Every row gives one point. Each copy is the shape, with its points in the same order, stretched, turned, moved and blurred by noise. Some copies are also mirrored. Which?

Shape:
[[-15, 39],
[18, -10],
[-55, 42],
[-24, 23],
[17, -15],
[5, -29],
[-24, 35]]
Copy 1:
[[-38, -19],
[17, -14],
[-56, 8],
[-30, -2],
[20, -11],
[20, 4],
[-38, -8]]
Copy 1 is: mirrored
Copy 2:
[[-57, 9],
[0, 14],
[-82, -30],
[-48, -6],
[11, 12],
[16, -7],
[-55, -7]]
Copy 2 is: only turned
Copy 3:
[[-22, 18],
[0, -23],
[0, 55],
[-3, 23],
[6, -23],
[29, -18],
[-17, 27]]
Copy 3 is: mirrored
Copy 4:
[[-11, 36],
[19, -17],
[-53, 41],
[-21, 14],
[23, -26],
[11, -31],
[-20, 32]]
Copy 4 is: only turned

Shape:
[[5, 7, 9],
[19, -33, 15],
[-47, -3, -55],
[-30, 2, -56],
[-11, -10, 14],
[32, -1, 9]]
Copy 1:
[[-4, 10, -4],
[18, 23, -38],
[-87, -15, -40],
[-69, -25, -35],
[-16, 30, -16],
[24, -1, -12]]
Copy 1 is: mirrored
Copy 2:
[[7, -8, 10],
[25, 30, 2],
[-47, -16, -32],
[-36, -25, -33],
[-2, 11, 19],
[30, -2, -1]]
Copy 2 is: mirrored

Shape:
[[-24, 47, -32, 14],
[8, 7, 31, -3],
[16, -2, 36, 20],
[43, -2, 7, 23],
[-27, 42, -46, 16],
[6, -15, 38, 34],
[-13, -32, 12, -17]]
Copy 1:
[[-32, 15, -30, 19],
[10, 8, 37, 4],
[14, -6, 56, 29],
[30, -14, 30, 42],
[-40, 5, -35, 18],
[3, -13, 61, 37],
[-5, -26, 40, -17]]
Copy 1 is: only turned
Copy 2:
[[-54, 50, -21, 5],
[16, 7, -6, -42],
[33, -11, -23, -37],
[34, 0, -17, 2],
[-65, 53, -24, 18],
[25, -28, -34, -36],
[-14, -21, 21, -28]]
Copy 2 is: mirrored
Copy 3:
[[-43, 14, -42, 13],
[18, 33, 12, -8],
[20, 36, 27, 14],
[30, 5, 9, 36],
[-52, 1, -40, 16],
[6, 39, 43, 22],
[1, 2, 44, -16]]
Copy 3 is: only turned

Shape:
[[6, -12, -8, 23],
[-4, 24, -23, -22],
[4, -7, -8, 7],
[23, 12, 8, -34],
[-95, 8, 16, 23],
[-20, 32, 13, 12],
[24, 27, 6, 12]]
Copy 1:
[[-12, 16, 10, -32],
[13, 10, -23, 18],
[-2, 13, -10, -22],
[33, -19, -4, 2],
[-70, -23, 16, 48],
[-4, -1, 26, 28],
[30, 13, 18, -2]]
Copy 1 is: mirrored
Copy 2:
[[29, 12, -5, 13],
[-17, 20, -1, -24],
[19, 6, -1, 5],
[6, 2, 39, -23],
[-61, -25, -37, 61],
[-20, 19, 14, 22],
[15, 37, 32, 4]]
Copy 2 is: only turned

Shape:
[[-29, 28, 13, 10, 57, -36],
[7, 1, -15, 17, 38, -35],
[30, 35, 3, 5, -2, 48],
[19, -44, 17, 10, 10, 30],
[17, -10, 1, -13, -13, -33],
[8, -38, 60, 3, -25, 27],
[-14, -5, -17, -5, -10, 49],
[-41, 32, -16, -13, -6, 21],
[-29, 38, -9, 29, 1, -17]]
Copy 1:
[[-50, -2, 41, 45, 50, -4],
[-29, -3, -10, 15, 41, -5],
[33, 24, 19, 13, -25, 40],
[-15, -22, 9, -34, -12, 22],
[2, -15, -6, 12, 4, -39],
[3, -47, 42, -8, -37, 4],
[-25, 17, 7, -3, -42, 28],
[-35, 25, 23, 42, -27, 11],
[-24, 1, 11, 63, 2, 15]]
Copy 1 is: only turned
Copy 2:
[[-35, 55, 75, 23, 40, 33],
[-32, 35, 66, -13, -13, 22],
[35, 41, -17, 6, -29, 24],
[0, -25, 14, 23, -57, 10],
[-5, -4, 22, -28, -6, -17],
[8, -34, -3, 53, -30, -24],
[-19, 3, -43, -1, -24, 32],
[-30, 38, -41, -6, 19, 29],
[-51, 65, 8, 1, 14, 3]]
Copy 2 is: mirrored

Shape:
[[-46, -25, -20, 10, 12, 10, -1, 1],
[38, 22, 15, 23, 14, 22, -38, -25],
[29, -7, 10, 0, 64, 10, 24, 4],
[-55, -2, -18, -13, -12, 4, -23, -1],
[46, -55, -24, 10, 0, 6, 12, 1],
[2, 4, 41, 3, -9, -10, 7, -5],
[4, -44, -25, -4, 2, -6, -36, -26],
[-76, 30, -1, 0, -5, 20, 2, -23],
[39, 8, 19, 32, 14, -42, 12, 67],
[11, 32, -2, -15, 38, -59, -16, 59],
[43, 1, -15, -20, 3, 27, -23, -23],
[27, 23, -13, -3, 37, -21, -17, -29],
[38, 19, 34, -8, 57, 3, -21, 6]]
Copy 1:
[[-17, -15, -31, 2, -2, -3, 15, -42],
[42, -39, 7, -21, 16, 2, -45, -3],
[18, -29, -11, 3, 79, 2, 0, -18],
[-26, 12, -19, -15, -23, -9, 6, -28],
[14, -29, -24, 58, 17, 10, -19, 20],
[4, -16, 41, -1, 14, 5, -3, -15],
[-13, -20, -31, 22, -2, -27, -44, -3],
[5, 15, -5, -38, -17, 2, 20, -71],
[9, -64, 29, 9, 36, -13, 44, 46],
[-19, -29, 6, -26, 40, -49, 45, 45],
[28, 1, -16, 0, 19, 6, -49, 11],
[33, -13, -9, -9, 36, -43, -19, 0],
[12, -35, 15, -32, 66, -8, -20, 1]]
Copy 1 is: mirrored
Copy 2:
[[-19, 15, -21, -10, -2, -48, -5, -14],
[33, 12, 23, 27, 17, 38, 9, -59],
[-22, 41, -41, 14, 33, 48, -6, -17],
[-5, -4, 14, -26, -26, -41, -30, -2],
[24, -21, -54, -15, 41, 2, 45, -10],
[-31, -5, 16, 4, -13, 29, 23, -13],
[24, -31, -26, -33, 19, -30, -6, -45],
[-26, 45, 21, -6, -68, -26, -23, -10],
[-28, -46, -11, 68, 41, 26, 21, 37],
[-33, -43, -6, 57, 23, 30, -61, 33],
[45, 13, -13, -20, 19, 45, -8, -27],
[11, -12, -23, 21, -4, 45, -29, -39],
[-22, 26, 8, 29, 46, 66, -28, -24]]
Copy 2 is: mirrored

Shape:
[[-14, 41, 9, -26, -10, 22, -39, 20, -13],
[-1, 31, 25, 0, 25, 10, -34, 2, 25],
[6, -35, -20, 44, 25, -53, -3, 27, 34],
[-7, -23, -4, -14, 44, -5, 43, 24, 27],
[18, 15, 42, 46, 19, 21, 37, -1, -33],
[24, 29, 16, 40, -8, 28, -43, -50, 4],
[-44, -35, -41, 43, 45, 23, 34, 8, -29],
[-16, 18, 29, -23, -26, -12, -2, -18, -22],
[-47, -29, -10, -13, -43, 6, 12, -36, -2],
[-33, -32, 23, 4, -31, 25, -19, -47, -42],
[12, 10, 31, -22, 44, -19, 31, -28, -24],
[-28, 31, 12, -9, 24, -2, 30, -40, 3],
[47, 37, -32, -20, 14, 14, 38, 40, 1]]
Copy 1:
[[-12, 5, -28, -13, -25, -41, 12, 39, 6],
[8, 2, -28, 8, -10, -38, -28, 0, 2],
[81, -17, -25, 0, 10, 36, -8, -22, 1],
[23, 38, -10, -12, 29, 18, -16, -12, 15],
[1, -4, 4, -51, 12, -18, 4, -27, -22],
[-6, -28, -19, 9, -45, -25, -4, -24, -34],
[15, -7, 10, -34, -5, 39, 19, -24, 62],
[-9, 0, -28, 2, 3, -23, 43, 1, -21],
[-12, -1, 6, 37, -9, 14, 62, -11, -1],
[-44, -47, -6, 21, -13, 2, 54, -7, -8],
[-6, 16, -49, -30, 25, -8, 1, -32, -9],
[2, 31, -20, 0, 4, -25, 19, -41, 15],
[25, 68, -23, -68, -8, -1, -15, 14, -23]]
Copy 1 is: mirrored
Copy 2:
[[-20, 28, -13, 8, 25, -8, -4, -9, -30],
[-34, 7, 10, 27, -11, -12, -25, 11, -5],
[11, -31, 24, 41, -12, 6, 31, 38, 24],
[-2, -4, 27, -14, 2, 16, 25, 15, 47],
[-23, 14, 62, 22, -10, 32, -3, -66, 21],
[-40, -22, 11, 34, -12, 17, -28, -34, -47],
[-7, -49, 76, -1, 77, 13, 30, -56, 46],
[-6, 16, -41, 12, 9, 18, 7, -31, -9],
[-23, -18, -54, -17, 48, 50, 28, -33, -14],
[-43, -24, -33, -5, 53, 12, 35, -87, -14],
[7, -7, -5, -3, -21, 12, -22, -34, 35],
[-11, -5, -6, 10, 11, 38, -50, -17, 31],
[35, 30, 50, -31, 1, 29, -10, 12, -16]]
Copy 2 is: only turned
Copy 3:
[[12, 14, 9, 13, -15, 49, -11, 29, -23],
[1, 13, 23, 35, 14, 26, -33, 1, -3],
[-35, -9, -58, 21, 34, -32, -27, -21, 8],
[-58, -13, 0, -16, 0, -7, -43, -30, -2],
[-53, 3, 18, 26, -22, -12, 33, -20, -12],
[22, 9, 13, 63, 15, 38, 29, -13, 26],
[-73, 9, -57, -11, -26, 21, 10, 0, 35],
[14, -5, 32, -10, -7, 3, 3, 23, 2],
[-6, -26, 6, -30, 14, 37, 8, 30, 55],
[5, 17, 18, -17, 10, 46, 56, 42, 36],
[-10, 12, 36, -20, -14, -29, -7, -27, -5],
[-14, 10, 33, -7, -28, 4, -26, -14, 32],
[-35, -41, -10, 1, -41, 15, -8, -52, -47]]
Copy 3 is: mirrored
Copy 4:
[[31, 48, 8, -15, -48, -16, -6, 5, -29],
[29, 10, -13, -56, 9, -5, -33, 19, -40],
[31, -27, -45, 11, 67, -49, -51, 45, 12],
[-11, -9, -7, 15, 40, -32, -9, 82, 6],
[-6, 12, 7, -5, 39, 53, -13, 8, 23],
[19, -5, -39, -60, 2, 38, -18, -35, -28],
[42, 9, -29, 64, 59, -6, 29, 49, -13],
[-4, 13, 26, -10, -22, -14, 20, -17, 6],
[-21, 1, -1, 41, 2, -44, 44, -21, -14],
[-1, -11, 29, 26, -4, 5, 33, -57, -35],
[1, -24, 22, -39, 7, 22, 23, 40, 23],
[4, 8, -6, -44, 19, 1, 42, 26, 0],
[-7, 34, -38, 15, -36, 2, -5, 87, 43]]
Copy 4 is: only turned

Shape:
[[15, 21, -15, 21, -13, -2, 0, 29, 1],
[-3, 2, 4, 5, 12, 1, 34, -8, -3],
[21, -25, -16, -54, -16, 17, -24, -21, 9],
[9, -23, 21, -8, 8, 0, -35, 1, -13],
[-1, 1, -8, 5, -11, -4, -39, -7, 6],
[5, -26, 25, 14, 9, 59, -4, 19, 42],
[29, -14, 32, 26, 15, -4, -35, 21, 18],
[-3, -20, -6, 22, -19, -2, -11, -15, 0],
[-4, -7, -13, -5, 19, -5, -18, -24, -1],
[2, 17, 15, 20, 8, 5, 81, -23, -2],
[-5, 4, -10, 3, 4, 23, -31, 27, -7],
[-9, 22, -6, -14, -6, -12, 50, -4, 22],
[44, -20, 4, 26, 2, 3, -28, -4, -2],
[22, 95, 29, -26, 23, -5, -5, -25, -2],
[11, -21, 1, 10, 59, 9, -29, -16, 11]]
Copy 1:
[[-26, 29, -24, -15, 2, 15, -35, 15, 26],
[-1, 17, -17, 11, 7, -22, 3, 5, 2],
[30, -40, 13, -3, -60, 25, 2, -44, 0],
[24, -1, 18, 7, -14, 40, -6, 5, -27],
[-6, -19, 18, 6, -8, 35, -32, -11, 6],
[48, -30, -22, -47, 20, 15, 11, 33, 15],
[32, 10, 9, -9, -1, 28, -34, 42, 4],
[-4, -20, -5, 30, 3, 22, -13, 9, 17],
[18, -2, 17, 18, 0, 8, -24, -26, -8],
[-8, 46, -28, 33, 22, -58, 32, 22, 26],
[2, 4, -17, -38, 12, 43, -19, -10, -6],
[-24, 5, -20, -2, -1, -54, -9, 6, 7],
[35, 15, 13, 19, -10, 39, -19, 10, 29],
[-20, 79, 75, -55, 1, -31, 4, -29, 3],
[68, 11, 22, 10, 24, 18, -33, -17, -13]]
Copy 1 is: only turned
Copy 2:
[[52, -11, -23, 10, 5, 19, -2, 10, 0],
[-5, -28, -19, -15, -2, 10, 9, -4, -8],
[10, 54, -5, -19, 26, -46, 0, -13, 1],
[5, 10, 0, 10, 51, -22, -30, -2, 21],
[15, 31, 5, 13, 13, 7, -26, 19, 24],
[46, -42, 11, -42, -7, -37, -33, -19, 18],
[35, -17, 0, 24, 24, -12, -43, -28, 39],
[7, 7, -17, 11, -10, -13, -26, 25, 9],
[-10, 19, -7, -7, 19, 17, -27, 2, 19],
[-15, -60, -21, -18, -36, 9, 31, -18, -42],
[38, 3, -4, -14, 36, 12, -29, 23, 11],
[3, -19, -6, -13, -14, 16, 54, -6, -1],
[31, 3, -28, 26, 13, -22, -50, -22, 4],
[-7, 16, 61, 18, 36, 67, 17, -45, -34],
[-8, -10, -8, -19, 28, 22, -60, -35, 31]]
Copy 2 is: only turned
